Each row of a before or after table is a point. One or more steps were done to the points. Then noise was added and the rows were shuffled. The steps act on columns, c1 being the first. Name the steps. A step turns or swaps two columns, mirrors them in a line or flattens them onto one, adds a multiple of one to another, or multiplies or shifts one. Angles are multiples of 10 degrees, from the lower column toward the higher: turns from -170 to 170, lines from 10 to 170 but not 90. Use the fewest steps. Two steps may share a column if one is a turn and the other turns, adds or multiplies; they go together, in the order done. Otherwise the lowest column goes first.

Before:
-11,-8
5,73
15,-16
22,29
23,-12
16,-1
16,-1
18,-20
6,5
14,10
15,-16
15,95
After, 12 rows:
8,-1
14,-24
17,-7
17,-10
-11,-1
14,2
16,-23
22,17
25,-25
3,71
18,-30
15,87
Steps: add -0.5 times c1 to c2

Before, 12 rows:
5,13,-17,59,31,2
-10,-4,38,11,-22,49
-16,-41,-14,9,42,-28
-8,-29,-28,-5,-21,2
47,9,24,58,23,24
46,-3,8,58,4,10
13,23,-7,49,21,25
-14,-24,6,19,-32,54
-68,-22,-24,22,9,-27
-10,-17,-18,-14,14,-18
-13,-8,37,-6,-53,26
-10,-16,-31,9,9,3
After:
-11,-4,39,17,-21,49
-13,-17,-17,-22,14,-17
-10,-18,-29,14,11,5
45,8,22,90,25,25
47,-4,7,94,4,11
-18,-40,-12,16,41,-24
-8,-31,-30,-9,-24,-2
-13,-25,4,29,-32,54
6,10,-15,94,31,1
12,24,-6,78,21,25
-13,-9,35,-9,-55,27
-69,-22,-25,36,11,-28
Steps: multiply c4 by 1.6

Before (9 x 11):
-4,14,-8,35,19,-33,19,-6,6,-19,-37
-35,39,39,26,41,10,-21,-25,15,0,13
34,-20,-10,-16,6,-14,-36,-29,64,-37,-2
-11,-10,-14,24,12,-13,15,20,16,45,12
-35,-10,-12,-37,12,7,-35,38,28,26,8
24,-1,0,36,38,-27,-26,29,-8,-28,-41
35,1,-24,-1,28,18,-4,-9,4,10,-67
16,51,32,-21,-4,4,9,-14,44,-18,11
21,36,-11,-38,10,-11,-4,3,-12,37,14
After, 9 rows:
-14,-48,-2,-38,10,-10,-17,6,-12,37,12
-1,-8,16,24,12,-13,20,49,16,46,11
51,13,14,-37,11,9,-5,96,26,26,8
-18,-32,-48,-21,-3,4,-4,-34,44,-18,10
-8,-48,3,34,21,-34,16,-15,6,-20,-37
-2,1,15,-16,5,-14,-49,-74,63,-39,-2
-1,-25,1,35,37,-27,-34,73,-9,-29,-41
41,-12,-49,27,41,10,6,-62,14,0,12
-23,8,23,1,28,19,-25,-21,4,11,-69
Steps: mirror c1 and c7 in the line at 110 degrees; turn c2 and c3 by -160 degrees; add 1 times c6 to c2; multiply c8 by 2.5
